Each point is reached from the start by the listed moves, each made once or not at all, plus a little noise. Is the number of moves made odd or even? Then give how often each move was made.

Moves:
(1): [ 25  21 -12]
(2): [-33  17   0]
(3): [14 19 20]
Start: [-14   3  -4]
Points:
[-18  39 -21] => even (1, 1, 0)
[-18   3  -1] => even (0, 0, 0)
[-7 60  5] => odd (1, 1, 1)
[ 13  24 -15] => odd (1, 0, 0)

Moves:
(1): [ 45 -10   9  -2 -25  -8  11  -6 -11  -9]
(2): [  2  44 -33 -11  -8 -13   7  -4  -1   1]
(3): [ -2  11   9  -2  -5  -9   8  -9 -12  19]
(4): [  5  11  14  28 -10   3 -16  13   2   8]
(5): [ 20   0  -5   5  22  -6  15 -27   7  18]
(6): [  8   6  18  -8   0  49  16   1 -14  11]
(7): [  1 -13  -5  10 -10  -3  32  14  -6  11]
(8): [ 2  4 16  8 14 -7 -6 13 -3 -8]
Start: [  5   1  17 -13 -13   1  12  -3  -9   2]
Points:
[ 19  49  11   6 -41  36  51  20 -28  32] => even (0, 1, 0, 1, 0, 1, 1, 0)
[  5  60   9 -18 -13 -25  19  -3 -25  12] => odd (0, 1, 1, 0, 0, 0, 0, 1)
[ 59  36  17  19 -53 -26  39  27 -27   3] => odd (1, 1, 0, 1, 0, 0, 1, 1)

Moves:
(1): [28  3 -7 -4 -2 -6  9  9  7 -1  4  0]
(2): [  1  19   6 -13 -11  18 -11  -5  -2  -5  -5  -6]
(3): [  7  -7  20   0  -6 -12   4   4  -2  -4  16  11]
(4): [ 12   8  -7  27  12   7   0   9 -12  -2  -6   3]
(5): [  2   6   7  -7  15  -5 -10 -12   7 -15   1   7]
(6): [ 1 -3  0 -2  4 18  1  5  3  3 11 17]
(7): [ -3   6   6   1   3  -4  15  -5   0   1 -10   7]
(8): [-18  10 -11 -12   0  -4  10  26   3 -16   4   1]
(9): [ -2   1   2  15  -7   5  -1  -1  17  -5   5 -10]
(10): [-6  5 -3  4  2 -2  0 -2  4 10 16 -5]
(11): [ -3   0  -8   3  -2   3   8  -7  -4 -13   6   0]
(12): [ -1  12  -7   3  -5 -12  -7   2   0   3   0  10]
Start: [  6   6 -10  -5   6   8  -3 -12  -3  -4   1  -5]
Points:
[ 46  27  -9  37   0   6  26   5   7 -20  28  32] => even (1, 0, 1, 1, 0, 1, 1, 0, 1, 0, 1, 1)
[  9  24 -27  -4   0  20  39  15  23 -34  22   9] => even (1, 0, 0, 0, 0, 1, 1, 1, 1, 0, 1, 0)
[ 11  41 -22 -18  -8  35   5  21  30 -18  36  -8] => even (1, 1, 0, 0, 0, 1, 0, 1, 1, 1, 0, 0)
[ 27  45  -1   5 -24  -2  13 -15  16 -18  34   2] => even (1, 1, 1, 0, 0, 0, 1, 0, 1, 1, 1, 1)
[ 12  29  -9  33   9 -12  18  -9 -17  -8  23  22] => even (0, 0, 1, 1, 0, 0, 1, 0, 0, 1, 1, 1)
[ 26  60 -22   3   0  12  25  26  -6 -27  37  35] => even (1, 1, 1, 1, 0, 1, 1, 1, 0, 1, 1, 1)
[ 12  15  18  -5 -15  36 -11  -8  14 -15  28   6] => even (0, 1, 1, 0, 0, 1, 0, 0, 1, 0, 0, 0)
[ 44  36 -10  20  26  -6  17  -8  -1 -20  40  45] => odd (1, 0, 1, 1, 1, 1, 1, 0, 0, 1, 1, 1)
